Each row is a point. Any point is a mix of the corners, with weights that add up to 1. It lies inside the corners' shape when no weight is negative. Is each point inside? If not, which corners have a negative weight?
In the rows, zero is written as 128.

Corners:
(1): [103 103 103]
(2): [176 105 186]
(3): [100 157 138]
(4): [105 178  85]
Points:
[ 93 154 121] -> outside (2)
[ 77 148  70] -> outside (2)
[117  98 107] -> outside (3)
[ 79 149  82] -> outside (2)
[137 137 141] -> inside
[106 124 102] -> inside
[127 119 114] -> outside (3)
[114 163 124] -> outside (1)

Corners:
(1): [101  84  97 164 112 161 145  94 132]
(2): [150 114 147  69 131  99  66 157  84]
(3): [116 152 107 138 109 138 148 159 167]
(4): [ 89 114 135  88 165 102 163 151  81]
(5): [117 118 187 118  93 164 119 107  85]
(6): [ 85 170 112  87  95 135  68  89 103]
(7): [146 122 163 161 167 120 152 112 170]
(8): [ 71  79 158 101 134 117 110 165 101]
(9): [142 109 104  83 143 114 148  73 178]
(10): [155 147 162  96 156 193 106  87 130]
Points:
[152  91 146 112 157 135 136  98 122] -> outside (3, 6, 8)
[114  92 112 111 138 151 190 123 154] -> outside (2, 6, 7)
[137  99 167 113 138 152 119 113 120] -> outside (3, 4, 6)
[ 97 130 147  67 127 116 102 151  89] -> outside (1, 7)
[ 96 120 139 106 117 134 107 121 110] -> inside

Corners:
(1): [149 193 131  71 150  97 118  98 130 116 125 111 123 173]
(2): [121 131 113  94 153 104 158  81 171 134 150 106 120 121]
(3): [ 98 164 134 117 185 120 122  96 139 156 134  68 141 126]
(4): [165 110 151 167 100 139 127 184 160  88 102 133 184 133]
(5): [128 116 112 162  45  86 120 163 110 168 127 145 140  98]
(6): [139 169 128 135 184  94 154  75 143 133 103 126 110 147]
(7): [152  97 132 162  40 111 147 136  65 168 114  90 149 116]
(8): [ 96 166 147 137 154 123 130  68 162 118 185 108 131 183]
(9): [136  72 142 167 119 132  94 186 108  99 131 143 111 127]
(10): [169 165 117  99 167 144 106  75 148 158 145 131 138 132]
(11): [173  89 134 154 138  91 122 162  95  88 134 160 204 146]
(12): [125 141 100 147  71 142 155 158  65 129 140 120 142  87]
(13): [138  98 186 142 111 140 142 182 115 123 111 175 155 137]
(14): [126 147  78  95 167 133 146 100 145 151 104 128 148 197]
(15): [ 94 150 134 104 159 129  93  39 142 126 112 121 142 140]
Points:
[151 159 124 125 226 138  91 113 146  68 134 134 164 179] -> outside (2, 5, 7, 13)
[155 114 134 155  94 126 122 162  94 108 122 162 161 149] -> outside (2, 3)
[143 134 124 136 124 118 139 129 121 136 130 120 141 136] -> outside (15)
[154 145 108 108 113 111 146 110 122 138 107 138 151 154] -> outside (3, 8, 9)

Corners:
(1): [154 165  99 141  82 180 113 131  78  87 181 154 115  93 160 168 107 167
 201 123]
(2): [147 134 163 187 102 109 116 140 135 120 108 140  80 159 115 160 180  99
 159 120]
(3): [146 119  81 122 122 154  77  63 121  86 106 127 137  98  92 123 139  87
 107 215]
(4): [112 138 150  95 118 112 107 159  99 119 134  98 118 135  86 115 123  73
 109 130]
(5): [114 125 174 143 113 177  87 160 128 126 161  81  88 183 174 212 116 104
 140 137]
(6): [105 127 132 110 132 114 123 154 142 130 182 142 172 131 122 155 106 152
 153 115]
(7): [122 165 143 138 114  98 117 100 163 106  49  87  85 157 193 116 123 130
 167 129]
(8): [ 84 119  67 157 144 128  93 134 125  97  91 100  82 103 132 125 117  97
 142 144]
(9): [111 154  87 143  76 152  72 106 162 140  96  85 130  98 125 152  96 146
 115 116]
(10): [ 76 187 114 112 196 155  82  94 150 180  59 140 104 140  57 128 136  84
 121 114]
(11): [137 135 135 112  81 174 166 184 170 128 144  73 120 106 175 150 158 156
 156 145]
(12): [ 94  78 156  75 101 132 103 173 131 101 162 125 124 134 121 159 150 112
 149 107]
(13): [157 124 150 179 174 152  39  78 157 130 156 120 125  52  92  93 167  73
 105 123]
(14): [ 95  97 215 133 150 150 101 200  97 130 140 109 129  61 112 129  87 117
 131 136]
(15): [129 101 191  96 120 157  66 142 219  80 151 123 102 144 120  43 103  87
 159 128]
(16): [151 115 140 117  92 138 145 127 146 174 158 125  90 117 170 143  85  70
 161 131]
(17): [151 129  93 142 132 142 128 160  71 132  53 136 117 133 148 109 129 115
 104 144]
(18): [100 105 144 136 130 146 121 142 150 103 150 131  42 115 130 112 139 173
 107 114]
(19): [128  87 129 135  90 166 137 124  31 143 143 107  90 190 129 126 136 125
 161 159]
(20): [ 70 132 151 148 124 160 159  95 126 138 173 151 153 126  69 139 169  52
  84  68]
(21): [157  98 106 124 198 186 178 121 139  88 139 158  57 106  55 170 134 143
 192  67]
Points:
[111 129 152 128 129 142 107 138 122 110 137 127 115 135 116 124 146 103
 136 131] -> outside (9, 16, 21)
[118 123 118 128 122 153 138 142 103 134 140 127 104 114 120 168 121 120
 142 126] -> outside (7, 13, 15)
[126 121 152 122 116 154  97 139 157 106 142 119 105 130 129 114 120 110
 150 127] -> inside
[111 115 142 127 122 146 111 140 136 117 140 122 100 117 122 132 135 124
 129 119] -> inside
[121 101 145 121 158 152  94 152 140 141 121  94  98 103 113 110 102 113
 113 153] -> outside (1, 2, 7, 12, 20)
[128 130 141 133 126 162 112 124 138 130 135 130 112 115 124 140 131 126
 139 127] -> outside (4, 8)
[116 126 123 133 133 142 114 127 122 123 124 124 111 110 110 132 135 112
 131 127] -> outside (5, 15)

Corners:
(1): [142 172 110 139 155 154 130 143 170 153 135 136 113 151 133 127 143 122
 112 145]
(2): [ 68  56 134 136 139 113 123 158 243 151 114 138 125 117 148 114 109 160
 131 131]
(3): [146 149 147 126 109  82  90  91 122 163 122 114 114 115  87 139 116 123
 129  99]
(4): [134 126 147   7 129 142 138 146 124 140  99 143  63 158 128 134 154 107
 104 159]
(5): [150 140 142 118 128 172 133 135 134  93 100  89 135 188  64 171 124 107
  90 121]
(6): [133 115  83 128 136  81 112 144 132 101 112 121 128  99  79 196 164 128
 113  95]
(7): [131  84 122 142 134 129  99 158 133 140 101 135  48 179 133  93 163 124
 105 101]
(8): [144 142 124 103 130 140 128  79 152  99 129 154 129 120 106 152 150 133
 137 129]
(9): [139 142 142 115 131 152 123 138 116 146 190 162 125 125 108 115  81  96
  98 115]
(10): [135 168  75 153 131 169 112 135 113 154  94 176 134 151 142 129 138 144
 158 145]
(11): [126 160 108 100 123 141 120 150 120 137 143 140  71 137  94 105 146 120
 135 113]
(12): [155 151 130 128 162 149 164 137 173  97  85 125 148 109 160 109 124 107
 186 119]
(13): [148 165 134 137 134 152 146  96 201 163 105 149 108  94 127 124   9 118
 138 117]
(14): [121 111 129  96 150 136 123 144 111 138 111 122 116 113 114 110 156 180
  95 119]
(15): [106 150 142 154 113 153  92 127 119 107 137 126 119 118 153  97 123 107
 106 113]
(16): [132  67 129  53 146 130 165 155 125  81 140  66  78 122 151 106 157 111
 130 166]
(17): [121 152 120 106 127 126 222 151 135 119  98 119 130 112 100 185 128 159
 121 130]
(18): [125 155  77 130 152 129 149 128 162  33 114 112 132 197 157 142 113 100
 120 104]
(19): [130 129  74 138 118  42 127 129 140 110  95 142 124 119  93 104 156  99
  97 120]
(20): [114  63 117  77 105 160 154 155 150 123 141  83 137 131 154 105 166  93
  76 103]
(21): [101 161 128 146 161 162 145 109 126 155 100 131 125 120 151 104  97 103
 140 114]
Points:
[129 146 110  82 137 106 138 142 104 137 126 131 112 116  64 179 168 149
 117 147] -> outside (7, 12, 13, 15, 18, 20)
[145 175 119 129 129 132 115 115 104 164 109 158 104 140  67 156 119 129
 104 111] -> outside (2, 12, 15, 16, 18, 20)
[130 136 120 113 135 137 136 131 147 117 119 126 124 130 126 129 129 118
 123 123] -> outside (7)
[129 111 114 105 136 125 122 141 135 127 113 123 108 136 114 118 126 116
 121 115] -> outside (1, 8, 15, 17)
[120 126 122 129 132 142 128 141 162 128 102 116 105 143 140 126 125 120
 134 119] -> outside (8, 9, 14, 19)
[128  99 104 145 155 112 126 133 161  84 121 102 141 147 140 116 149 106
 114 102] -> outside (4, 10, 11, 13, 15, 17)
[123 130 110 109 127 126 125 126 131 101 127 120 132 136 126 122 141  92
 123 123] -> outside (1, 7, 13, 14, 17)
[131 130 122 118 133 134 131 135 140 117 111 120 121 142 105 135 131 121
 110 120] -> inside
[134 123 121  98 131 132 140 134 128 111 122 115 109 129 126 122 135 111
 120 126] -> outside (1, 2)

Corners:
(1): [130 125 113 142 107 120 142 116 127 177  95 132 149 154 149 138 104 163
 187 151]
(2): [139 105 159 102 205 124 107  98 110 145  68 142 104  72 125  76 101 131
 116 138]
(3): [159  87 110 130  84 100 167 135 105 125 123 159  94  69 114  96 133 148
 132 136]
(4): [ 98 145  95 114  95 170 186 136 181 148 124 138 174 123 156 146 146 144
 205 176]
(5): [111 127 122 146 163  99 120 124 138 124 120 138 117  60 116 167 118 108
 144 113]
(6): [144 119 214 161 169 140 113 174 183 123 106 183  82 128 159 169  94 180
 143  97]
(7): [146 161 189 142  79 116 195  97 143 110 148 133 116  83 122 105 115 174
  98 129]
(8): [151 174  95 113 117 170 143 167  96 164 141 145 185  75 147 194 127 177
 176  76]
(9): [ 77 157 128 119  75 165 207 151 146 110 102 137 195 161 181 174 115  99
 121 181]
(10): [143 157 122 133 147 140 186 149  85 157 151 158 123 141 125  90 138 176
  99 161]
(11): [145  80 174 172 196 114 109 178 154 131 103 171 181 132 152 183 143 151
 160 183]
(12): [ 83 136 123 106 149 140  99 187 150 168  71  84 201  94 152 157 164  75
 173  91]
(13): [177 181 162 158 141 104 144 106  89  89 137 119  88 111 145 114  95 115
 140 151]
(14): [101 111 151  93 113 133 130 122  92 122 106 144 165 134 121  86  84  84
 152  91]
(15): [121  66 172  97 132 132  98 167 202 163  96 127 166 160 102 183 168  92
 152 147]
(16): [ 94 106 192 115  92 150 192 103 174 176 135  82  72  81 121  93  81 109
 137 156]
(17): [ 82 107 138 143  91 160 121 129  84 111  85 161 104  54 115  89 149  99
 103 163]
(18): [147 109 105 137 184 165 166  94  79 108  94 130 126 123 129  90 118 119
 175  77]
(19): [128 175 141 151 179 143 185 182  95  82  94 161 124  76 116 164 127 180
 133 146]
(20): [121 121 127 139 110 145 133 155 117 113 127 119 187 173 159 151  83 178
 108 159]
(21): [ 97 129 111  94  72  94 190  89  95 128 163  91 107 113 155 115 159 143
 184 127]
Points:
[125 128 143 138 125 130 153 144 131 126 120 138 142 114 137 145 126 137
 148 142] -> outside (2)
[113 101 131 126 154 159 132 166 129 145  84 155 169 128 136 138 122 132
 147 141] -> outside (5, 7, 13, 21)
[120 131 127 126 120 132 152 133 124 124 111 140 140 126 138 127 132 134
 148 141] -> outside (8, 11, 16)
[142 119 149 150 202 115  84 126 139 145  96 131 137 118 146 130 147 141
 149 147] -> outside (3, 8, 9, 14, 16, 19)
[131  83 148 139 165 127 133 133 150 121  91 141 128 134 131 136  86 117
 155 145] -> outside (7, 8, 10, 12, 17, 21)
[113 125 152 136 141 143 143 144 142 135 101 137 145 117 137 134 123 124
 140 149] -> outside (3, 8, 21)
[106 153 153 126 112 127 154 116 136 155 125 129 126 102 155 124 108 124
 157 146] -> outside (3, 15, 18, 19, 20)
[124 112 155 130 135 124 154 130 132 118 110 143 111  89 122 114 138 115
 136 138] -> outside (1, 8, 20)

Corners:
(1): [155  86 121 129 162  74 130  87 124 100 115 121 122 117 140 151 128  95
 156 118]
(2): [148  95  61 159 145  85 167 124 126 106  99 131 132 166 126 127 114  29
  91  91]
(3): [153 181 159 119 125 183  71  77 110 142 183 126 186 116 159  72 139 136
 171 177]
(4): [152 156 136 118 127 174  80 120 149 159 155 132 160 123 123 146 137 146
 119 172]
(5): [ 97  99 108 146 125 105 113 178 111 154 135 148 183 140 171 133 124  84
 128 103]
(6): [143 121 127  64 154 170 174 158 169  92 106 151 153 123 130  97 116  88
 112 112]
(7): [ 94 195 125 141 163 104 137 118 187  87  81 169 153 132 106 137 129 111
 113 112]
(8): [142 145 128 102 164 193  87  78 112 176 181 104 103 160 136  83 157 162
 132 138]
(9): [125 174 173 104 145 176  52 107  76 134 166 152 116 135 125  95 139 164
  95 108]
(10): [164  72 149 177 153 111 154 160 132 127  70 141 111 101 182 154  92 143
 119 110]
(11): [107  87 127 186 150 116 131 173 162 108 149 124  73 120 152 108 103  65
 108 164]
(12): [131 176 129  99 150 186  89  81  89 149 182 137 157 190 158 101 185 208
 120 199]
(13): [ 94 152 138  83  98 195 118  79 109 126 156 100 123 139 132 146 172 200
 108 117]
(14): [126  92  87 139 171 148  94 129 129  78 100 118 147  95  92 121  67 119
 120 112]
(15): [145 131  82  86  86 176  61  98 134 118 145 124 145 160 153 104 136 140
 117 130]
(16): [ 91 102 119 145 134 100 119 163  98 130  92 115  89 112 101 139  42 131
 141 142]
(17): [120 122  85 133 152  73 139 142 138 125 120  97 152 122 165 151  60  96
  99 101]
(18): [133  95 145 132 190 108 157 122 158 103 131  97 115 153 133 160  80  53
 146 101]
(19): [ 97 149 163  95 115 170  87  95 133 127 145  96 150 155 128  80 183 121
  99 150]
(20): [155  92 121 145 162 107 154 144 166 110 130 153 149 135 121 117  62 134
 118  70]
(21): [163 197 150  74  92 185 103 138 121  97 159 109 149 131 137 100 187 188
 165 149]
Points:
[129 126 122 126 139 143 121 130 133 126 131 124 136 136 137 121 113 129
 124 132] -> outside (1, 9)
[135 132 125 120 143 146 116 116 133 122 137 127 139 139 139 116 133 124
 117 125] -> outside (16)
[131 138 116 132 143 140 113 141 145 126 123 141 142 133 127 119 117 117
 107 134] -> outside (1, 3, 13, 18)
[126 108 102 126 148 110 123 140 151 113 117 114 137 133 125 140 105  72
 127 121] -> outside (3, 9, 10, 12, 13, 20)

Corners:
(1): [150 133 119 178 110 129 153 104 119 129 118  69 101 176 117 121 151 149
  83  80]
(2): [121  58 116 175 191 159  97  99 125 103 130 128 126  82  90  98  67 210
 149  81]
(3): [146 119 113 107  86 125  97 214  60  88 146 118  98 168 116  77 102 146
 135 125]
(4): [113 103 112 138 145  75 141 100 112 169  96 176 128 121  75 151  98 133
 150 102]
(5): [ 88 183 104 176 123 146 114 129  90 146 171  73 181 156 171 171  93 109
 109 129]
(6): [189 133 139 129  53 178 113 136 153 105 145  96 170 168 114  97 173 112
  90  64]
(7): [132 129  72 142  94 130 101 141 106 103 143 101 109 159 111  95 152 106
 112  53]
(8): [ 81 107 136 141 130 147 152 142 141  90 192 147 151  89 157  94 135 134
 122 124]
(9): [101 132 114 172 128 121 128 110 173 174 176 149 145 128  94 107  62 150
 129 112]
(10): [113  83 100 127 116 163 195 129 100 145 138 130  90 110  94 166 114 117
 140  79]
(11): [ 65  89  85 135  72 136 149 123 100 105 165 117 163 159  84 134 210  55
  97 126]
(12): [ 89 171 110 130 158 142 155 121  90 126 127  99  85 145 110 135 152 151
 166 153]
(13): [153 136 121 128 163 158 170 190 103 117 151 130 138 142  98  74 128 158
 148 137]
(14): [130 142 101 112 112 147 145 173  59 129 168 196 110 219 151 113 133 137
 139  90]
(15): [ 97 128 135 181 151 145 100 110  99 152 123 120 100  96  82 107 146 152
 151  97]
(16): [ 91 101 131 135 162 162  72 140 121 118 180  44 106 100  82  89 186 156
  85 132]
(17): [111 161  95 126  83 142 197 153 131 138 139  97  95 119 156 195 184 160
 108 123]
(18): [108  81 113 186 132 140  77 154 185 124 186  97 123 102 158 146  56 158
 123 122]
(19): [100 122  93 162 139 145 148 123 106 167 129  62 132 135 149 115 153 179
 147 134]
(20): [ 77 202  97 178 125 159 113 110 139 161  72  74 140 165 125 133 130 110
  59 122]
(21): [138 160  88 162 159 115 138 108 108 154  94 147 113 105 130  91 102 170
 122 179]
Points:
[115 138 102 149 113 146 139 135 114 130 160 105 118 141 125 121 155 129
 121 107] -> outside (2, 3, 4, 20)
[112 127 105 147 124 139 137 132 120 133 141 110 129 138 118 122 131 140
 118 116] -> outside (15)
[112 105 114 118 119 155 146 154  82 110 166 115 123 131 109 127 157 134
 144  97] -> outside (1, 9, 18, 20, 21)
[105 129 112 145 126 143 168 127 120 151 152 117 118 122 125 150 146 140
 134 128] -> outside (2, 3, 7, 20)
[129 140 124 140 140 141 154 129 114 133 142  87 130 118 111 120 125 161
 127 134] -> outside (7, 11, 14, 15, 18, 20)
[120 132 113 149 120 140 115 137 117 126 146 108 130 141 115 107 133 140
 117 111] -> outside (10)

Corners:
(1): [147  94 169 117 130 211  74 107 115  83 136  77 165 144 107  89 189 188
  38  75]
(2): [121 138 128  83 186 179  81 152 156 131 129 101 112 127 140 126 111 196
  79 132]
(3): [153 171  74 160 129 100 139  90 108 110 136  52 123 124 125 118  77 163
 130 192]
(4): [213 143  87 157 121 110 172 125 105 130 133 124 117 179  92 126 178 130
 130 133]
(5): [102 174 104 169 120  83  98  88 113 135 109 211 101 134 144  98 119 110
 185 148]
(6): [190  90 186 123 153 162  82 121 163  79 114  90 119  97 131 167 153 174
  74 126]
(7): [148 153 114 188  76 167 143 107  90 123 144 123 124 156 136 142 134 150
 134 163]
(8): [124 121  69 186 126 107 132 127  67 109 113 116 120 138 123 123 161 154
 176 114]
(9): [131 169 146 135 112  66 164  94  98 169  96 129  86 132 174 134 141  98
 203 135]
(10): [130 138 195 134 188 201  67 105 118 142 130  83 135  93 120 144 138 159
 112 104]
(11): [191  98 165 137 167 178 159 147 100  65 142 111 130 137 136 120 159 157
 129 111]
(12): [ 83 154 115 205 137 100 126 110 162 157 152 153  90 111 164 116  76  70
 169 110]
(13): [158  89 163  86 120 192  69 157 108 102 156  96 111 114 134 150 135 142
  97 113]
(14): [145 199 139 149 106 102 108 139 173 140 117 133  83 116 172 106  87 116
 196 103]
(15): [181 159  77 172  97 103 176 121  78 122 136 148  85 102 138 105 175 132
 133 137]
(16): [131 122 115 156 114 109  94 117 133 197 105 189 114 113 158 115  76 129
 145 100]
(17): [143 115 157 113 144 168 139 138 116  96 120  95 157 117 112 140 201 128
 148 154]
(18): [ 96 173 163 141 112  64 130 117 108 155 130 215 110  90 155 151  95 105
 211  67]
(19): [143 172 101 185 112  90 221 131  73  97  88  93 107 152  83 107 123 113
 167 156]
(20): [151 188  97 159 133 108 151 127  86 126  89 143 136 140 176 128 126  98
 123 136]
(21): [ 99 116 157  82 149 232 108  59 112  86 108  86 132 110 117 152 124 131
  95  81]
Points:
[124 166 113 162 120 104 122 120 106 130 121 130 104 121 147 121 116 135
 150 130] -> outside (4, 11, 16, 17, 21)
[141 149 130 150 137 133 131 119 108 121 118 124 119 126 136 126 130 128
 137 125] -> inside
[129 138 120 136 133 150 122 110  86 126 138 102 125 124 132 139 158 141
 134 115] -> outside (5, 6, 11, 14, 16, 19)
[137 147 101 162 127 131 123 120 117 125 123 119 112 125 129 131 125 129
 141 144] -> outside (1, 9, 11, 18)
[119 149 138 162 132 141 130 108 101 129 118 109 119 121 148 132 112 106
 178 139] -> outside (1, 2, 4, 6, 15, 18)
[147 137 145 147 132 149 123 118 114 108 128  96 120 115 137 138 135 137
 128 123] -> outside (2, 4, 5, 16)
[151 129 128 139 139 156 127 118 106 101 125 102 127 133 123 125 159 148
 115 135] -> outside (14, 16, 18)
[170 106 136 145 142 166 120 112 114 114 133  85 139 131 130 140 146 143
 105 129] -> outside (2, 5, 14, 15, 18, 19)
[167 147 137 122 128 171 113 113 119 123 121  88 125 125 113 134 117 157
  74 110] -> outside (5, 8, 9, 11, 12, 17)

Corners:
(1): [148 132 136 114 118 108 157 196 166 119 154 146 143 130 155 130 120  71
 152 139]
(2): [ 69  83 179  84 107 163  80  84  59 177 152 155  89 132 118 172 169 103
 106 105]
(3): [142 111 125  90 191 125 152 130 131 176 112  86  87 166 173 177  89 104
 139 133]
(4): [131  66 112 158  80 130 115 131  73 175 112 140 154  95 126 120 132 145
  98  80]
(5): [158 139 185 134 127 172 117 154 132 117 128 175 160 141 133 114 187 140
 129 113]
(6): [112  89 150 150  49  91 104 112  94 110 108 109 117 160 184 102 114 126
 157  72]
(7): [150 111 152 114 146 146 166 111 123 154  97 147  92  77 103 155 100 171
 121 191]
(8): [197 122 101 145 129  97 174 193 115 135 193 168 101 174 185 164 102 113
 161  87]
(9): [149 131 121 163 171  87 160 159 110 130 175 112 107 137 111 212  85  96
 138 160]
(10): [167  80 172  88 137 150 114 132 173 184 159 143 152 173  74 102 156 139
 117 104]
(11): [118 171  89 169 183 126 160 180  72 156 154 154 141 138  95 170  80  57
 108  74]
(12): [131 134 135 158  67 105 168 103 113 187  96 124  96 147  74 139 140 168
 103 155]
(13): [134 196 197 121 224 107 173  97 143 194 185  98 166 128 118 157  76  97
 148 198]
(14): [181 127 112  93  85 121 188 166 121  95 195 168 143 159 177 134 142  88
  90 100]
(15): [217 191 107  77 102 100 113 109 150  77 116 184 170  96 136 186 165  88
  79 206]
(16): [120 135 183  66 139 157 109 133  97 121 171 168 114 167 144 120 148 156
 130 203]
(17): [ 60 131 181 164 132 101  84  89 133 161 139 127 106 170 128 148 134 127
 111 159]
(18): [128 172 136 129 114 118 138 126 136 130 127 102 168  91 115 194 137 148
 150 113]
(19): [157 120  98 140 145 105 121 161 111 106 115 145 102  88 118 122 160 117
 110 114]
(20): [ 95 134  65 196 104 149 125  61  70 149  85 122 160 121 158 134 109 124
 169 112]
(21): [123 158 144 124  80 144 113  73  88 173 125  90 102 136 144 146  94 132
 105 151]
Points:
[131 135 127 160 150 114 124 112 106 157 133 121 118 144 119 155 119 110
 132 127] -> outside (1, 4, 7, 14, 16, 18)
[138 130 129 127 121 126 135 131 116 142 130 136 117 146 131 150 126 119
 124 126] -> outside (4, 13)
[128 144 122 150 113 118 134 129  88 141 143 141 132 135 130 150 125 117
 118 121] -> outside (1, 3, 7, 10)
[157 118 126 141 134  89 150 148 136 145 128 125 117 126 124 153 104 120
 132 127] -> outside (2, 5, 14, 16, 20, 21)
[128 121 145 131 132 133 134 130 112 150 144 134 123 137 136 142 119 122
 129 125] -> outside (12, 15)
[135 129 147 109 152 128 136 134 103 148 146 145 108 127 127 170 137 120
 108 146] -> outside (1, 6, 10, 20, 21)
[136 125 143 125 111 131 133 116 115 146 134 136 134 137 139 146 131 131
 128 135] -> outside (11, 19)
[131 138 137 132 131 123 133 132 112 139 146 140 136 142 138 154 117 106
 126 127] -> outside (12, 19)
